Each wall is flat, endless, passes through zero and stands at right angles to its row. A trip goes straight from one point to another. Which walls does it cross, in order?

Walls:
(1): [4.8 1.5 1.6]
(2): [-3.5 -3.5  7.6]
(3): [-8.5 -1.3  4.9]
(4): [ 2.9 -4.6  2.0]
(5): [ 4.8  4.9 -0.4]
(6): [-1.5  0.4 -1.9]
Trips:
[-6.7  3.5 -7.2] to [ 1.9 -1.8  6.0] -> 2, 6, 4, 1
[ 2.6 -2.6 -4.8] to [-1.4 -4.4  1.8] -> 5, 1, 2, 6, 3
[ 1.3 -1.5  5.2] to [-1.7 -0.4  3.1] -> 1
[ 5.0  4.0 -0.9] to [-1.2 -1.5  1.8] -> 4, 2, 3, 5, 1

Walls:
(1): [ 6.5  0.0 -2.8  5.3  3.0  0.4]
(2): [ 1.8  2.6 -5.0 -4.7 -2.9 -3.9]
(3): [ 0.3 -2.6 -3.0 -0.7  3.3 -1.7]
(4): [ 4.6 -2.1  1.8  2.3  4.0 -2.1]
(5): [9.9 0.6 9.5 1.8 3.3 1.7]
(6): [-2.9  2.3 -0.2 -0.6  6.4 -3.1]
(7): [-5.0 -2.0  2.0  1.7  3.4  0.9]
Trips:
[-6.3  0.6  4.6  0.9 -5.6  0.3] to [ 1.2  0.5 -7.6  3.0  0.5  5.0] -> 1, 7, 3, 2
[ 0.1 -3.1 -3.8 -4.7 -5.7  1.0] to [-9.3  3.2 -0.2  2.2 -2.5 -0.3] -> 3, 7, 6, 2

Walls:
(1): [-1.7 -1.5 -0.3 -0.5  0.9  2.8  1.6  2.4  1.9  3.0  7.2]
(2): [-2.1  4.0  0.0  1.6  4.4 -2.0 -2.3 -3.9  3.3 -5.6  0.2]
(3): [ 4.6  0.4 -7.3  4.0  2.0  2.0 -1.1 -4.8 -1.3 -3.8 -0.6]
(4): [-0.1  4.6 -3.3  1.4  2.7  1.9 -5.6 -0.4 -9.4  0.1  3.5]
(5): [ 3.9  2.9 -3.7 -5.0 -1.9  1.0  5.6  3.3  1.6 -1.4 -2.8]
Trips:
[ 2.9  0.6 -1.5 -6.1  0.0  5.4 -1.7 -4.0  9.4  1.6 -5.0] to [ 2.8  2.8  2.4 -1.0  9.9 -4.2 -0.4  3.4  2.5  4.2 -1.2] -> 3, 1
[ 1.2 -3.6 -2.7  1.3  0.9  2.6  0.5  1.2 -7.5  3.1  4.4] to [ 1.4  3.9  5.5 -4.9 -3.9 -0.7 -2.4  4.2  3.6 -0.4 -1.5] -> 3, 5, 4, 1
[ 5.7 -2.6  1.6 -3.9  4.8  1.2 -3.7 -5.9  2.7  4.9  1.3] to [-6.6 -2.6  1.2 -4.6 -2.9  0.8  6.4 -3.3  1.6  3.6 -2.8] -> 2, 3, 5
[ 5.2  2.5  1.6 -4.7  5.6  1.2  0.0 -1.3  4.9  2.8  9.3] to [ 2.0  5.2  0.1  1.9 -2.8  5.1  0.1  3.8 -5.8  9.2 -3.2] -> 2
[ 2.6  3.6 -6.8 -1.5  9.0  0.2  4.2 -3.9  3.6 -4.4  3.4] to [-0.3 -3.9  6.9 -0.6 -5.6  1.0  4.7 -5.7  0.8 -1.2 -1.5] -> 4, 1, 3, 2, 5
[ 4.7  0.1 -3.0 -1.0 -8.2 -4.3  8.6  0.5 -2.0  5.6  6.1] to [ 2.1 -1.5 -0.4  0.5  4.8 -8.8  3.8  1.4 -1.5 -1.4 -6.7] -> 1, 3, 2
[ 3.0  5.4 -3.1 -0.8 -2.4 -0.4  1.9  3.1 -1.5 -0.5 -1.6] to [ 0.3 -1.4 -4.8  1.4 -4.7 -1.0 -3.1  3.8  8.9 -3.7 -2.4] -> 4, 2
[ 2.0 -3.4  0.7  3.2  3.7 -3.1 -0.5 -0.8  1.4 -0.8  4.2] to [-0.9  2.1  4.7 -1.2 -3.5  0.4  4.5  0.2  3.7  0.2  0.1] -> 3, 5, 2
[ 3.5 -4.9  1.2 -3.4  1.2 -1.5 -3.2  3.9  4.1 -4.8 -1.1] to [-1.9  1.9 -2.5  1.3 -3.0  5.1  2.0  3.8 -0.5  4.3  2.1] -> 2, 1, 4

Walls:
(1): [ 0.5  6.6 -5.2  6.5 -0.7 -0.8  3.3  0.9 -2.5  0.1 -1.6 -2.4 -6.4 -8.0
  2.3  1.5  0.9  2.5]
(2): [-1.4  0.6 -0.3  1.9 -2.8  0.3 -3.9 -4.4 -1.9 -4.2  3.3  4.4 -5.2  4.4
  1.5 -0.9  7.8 -4.3]
(3): [-2.5 -1.2  4.0  8.0 -0.2  1.8 -0.4 -4.7  1.1 -7.1  0.9  0.1  3.1 -3.3
  3.8 -3.7 -0.4  5.1]
(4): [-0.6  0.5 -3.4  4.9 -2.2 -2.2 -0.1 -1.7 -5.2  1.6 10.7  7.5  3.4  3.9
  6.6  2.8 -3.6  1.7]
(5): [-2.2 -6.7 -2.8 -2.5 -3.6  4.1 -2.9 -4.7  0.6 -1.4  4.6  0.0  5.6 -3.7
 -2.0  1.5 -0.7  0.4]
(6): [-0.3 -2.6  5.4  0.2  2.9  1.4 -2.4 -3.2  5.1 -3.5  2.8  0.9  2.3 -0.4
  4.3 -1.7 -3.5  3.0]
(7): [-1.2  6.2  4.2 -3.1 -7.7 11.7 -4.0  2.1 -3.9  0.5  3.8  1.9  2.0  1.1
 -5.0 -1.4  3.2 -3.4]
(8): [ 1.3  0.0  6.0  2.3 -1.6 -3.6  6.2  1.1  4.5 -0.2 -3.6  1.9  1.1  0.4
  0.7  0.2  1.3  3.5]
(9): [  0.2  -8.9  -3.3   4.7  -4.3   3.6   0.0  -3.3   2.5  -1.4  -1.8   2.9
   2.0  -2.1 -10.4   3.9  -6.2  -0.4]
(10): [ 0.6  0.0 -0.8  4.0  1.8  3.4  2.3  2.6  1.7 -2.2  7.1 -7.3  0.9 -0.5
 -1.8  0.4 -6.0 -0.2]
Trips:
[-3.4 -2.3  5.8  1.6 -1.9 -0.4  2.0 -1.8  2.9 -1.0 -7.4 -1.0 -2.8  3.6
  5.0  1.3 -4.1 -1.2] to [-4.2  0.1 -7.8 -2.1 -0.4 -0.5  3.4  4.9 -0.6  3.2 -7.5  4.9 -4.8 -7.2
  5.2  0.6  3.9  0.3] -> 9, 1, 6, 3
[ 2.9 -2.8 -4.7 -3.9  0.2  7.7  0.1  0.6  1.0 -2.6 -1.9 11.1  1.9 -1.7
  3.4 -2.1 -1.6  0.5] to [-2.0  1.9  1.0  3.6 -7.2  2.4  6.5 -2.6 -0.9 -0.9 -3.2  3.3 -0.4  0.4
  5.2  0.9 -1.0 -0.1] -> 8, 1, 5, 6

Walls:
(1): [ 1.4  1.6  0.2 -3.7  0.2  2.1  4.5 -3.7  1.2 -0.3  2.8 -0.5 -2.5 -1.6
  2.6  0.4 -2.0 -0.9 -5.7 -0.9 -3.2 -1.2 -0.1  3.2  1.8 -1.1 -7.9 -4.0
 -4.3 -2.5 -0.7 -3.3]
(2): [ 4.4 -5.6  2.2 -5.2  0.3  2.2  3.3  6.2  6.3 -5.2 -8.2 -2.7 -0.9  5.4
  1.7  4.6  5.0  2.7  1.4  3.3 -2.7  1.5 -0.9  3.9  2.0 -1.4 -2.7 -2.9
  1.9 -2.4  0.1  6.5]
(3): [ 3.7  1.6  1.6  7.6  3.3 -1.7  5.5 -4.8  2.7  6.8  4.6  2.6  9.7  1.0
  0.5 -3.2 -1.3  1.0  3.8  4.2  2.0  0.4 -4.1 -4.1  2.3  1.7  7.1 -4.1
  3.6 -3.9  3.1 -1.7]
(4): [-0.3  2.1 -0.9 -2.6 -6.6 -0.4  2.5  1.4  4.3  1.3 -5.0  3.2  4.3  1.0
  6.2 -4.9 -2.4 -1.6 -7.7  3.5  1.5  1.6  0.7 -0.4  2.2  1.9  8.7  7.3
 -1.4 -1.1 -7.8 -1.1]
(5): [ 5.2 -4.7  6.7  4.5 -4.4  3.2  6.0  3.4  0.5 -8.9 -6.3  2.6 -3.0  2.7
 -6.8  7.8  0.1 -0.7  0.7 -3.9  0.7  4.5 -6.3 -3.7  4.2 -0.3  1.5 -3.0
  0.2  2.2  3.3 -4.2]
(6): [ 6.5 -1.5 -1.7  2.6  1.4 -1.9  2.4  2.4 -1.5 -5.6 -3.3  3.8  2.3  6.7
  5.2  1.9 -2.5  0.1 -0.1  3.5  6.0 -5.3  6.6  0.9  3.9 -3.8 -2.2 -3.7
 -0.8 -7.5 -0.7  2.8]
(7): [-5.3  1.6 -2.8 -2.1 -4.4 -1.8 -1.8 -1.4 -5.1  1.9  0.2  1.6 -1.3  1.1
 -6.0 -3.9 -5.6  7.8 -0.6 -5.9 -3.2 -1.0  2.7  5.5 -0.6  4.1  4.1  7.0
  0.3 -5.0 -1.2 -2.9]
(8): [ 0.0 -1.0  1.3 -4.8 -2.2  2.3  0.5 -8.1  4.9  0.4 -2.3 -1.5  4.0 -1.4
 -2.5  1.4  1.2  1.0  3.7 -4.3  3.9  4.7  5.8  2.6  2.2 -4.2 -2.4 -2.2
 -7.8  3.3 -0.8 -3.1]
Trips:
[ -5.7  -4.3   1.1   3.8 -11.2  -6.7  -1.1   3.2   1.1  -3.5   0.8  -1.8
  -2.0   4.3   3.7   4.1   0.5  -2.4   0.1   1.0  -1.7   1.6  -6.1  -1.9
   1.7   0.1   2.1   3.4  -5.2   5.1  -0.7   3.4] to [ 5.9 -2.2  0.3  7.2 -0.6 -3.9  6.7 -0.9 -2.8 -2.7  0.5 -1.0 -6.8  1.7
 -3.0  2.3 -3.4 -1.9 -4.6 -1.6  5.1 -1.8 -1.7  4.8  0.2 -0.4 -2.1  2.8
  7.7 -3.0  1.2 -0.8] -> 6, 7, 4, 1, 3
[ -4.8   0.4   3.6  -2.4  -9.1  -4.8   4.7  -0.4   2.8  -0.8  -2.7   0.6
   3.9   5.8   1.6   7.2  -4.1  -4.8  -1.2   3.1   7.3 -11.9   0.8  -6.7
  -2.8   6.4   1.4   1.6  -1.3  -3.4   6.9   1.1] to [ 5.8 -7.7  1.1 -4.2 -0.4 -0.7  0.6  9.2 -0.5 -6.2 -9.3  1.8 -1.3 -3.1
 -2.6 -3.5  5.4 -2.0 -1.0 -3.7  0.0  2.0 -5.2 -0.9  2.2 -0.8 -0.2  1.4
 -3.4  0.7  2.2  5.2] -> 3
[  5.7  -3.5  -0.4 -10.2  -3.9  -0.2   0.1  -2.3   4.8   5.8  -2.9   3.8
   1.2   5.8  -2.1   1.6   0.3   4.2  -2.5  -0.7  -2.6  -4.0  -0.7  -2.0
   1.9  -4.2   1.0   3.2   6.4   2.6   0.4  -4.2] to [-1.8 -2.7  2.6  1.2  3.4  0.4  3.3  2.5 -8.2  3.2  0.1  1.2 10.1 -3.4
  1.2 -0.7  2.2 -4.7  1.0 -5.2 -1.0  1.7  4.9 -0.3 -2.5  6.0  0.4  6.4
 -4.1  2.2 -1.3  1.0] -> 1, 5, 2
[-0.1 -2.3  2.4  1.7  3.5 -2.1  2.6 -2.5  2.2 -2.8 -3.5  3.3 -1.2  4.5
  1.4 -4.6 -0.3 -3.1 -3.1  3.6  0.1 -0.6  2.8  6.3 -2.3  1.9  4.9 -5.3
  2.8 -5.0  3.0 -7.6] to [ 2.1 -5.3 -1.8 -1.0 -1.0  1.4  2.1 -0.9 -2.5 -5.7  2.3 -2.0 -2.8  1.4
 -0.3  3.8 -2.2  3.5  0.3 -3.7 -4.5 -5.4  1.4 -7.0  2.7  3.3 -8.8  0.6
  6.5 -6.4 -7.7 -4.3] -> 4, 3
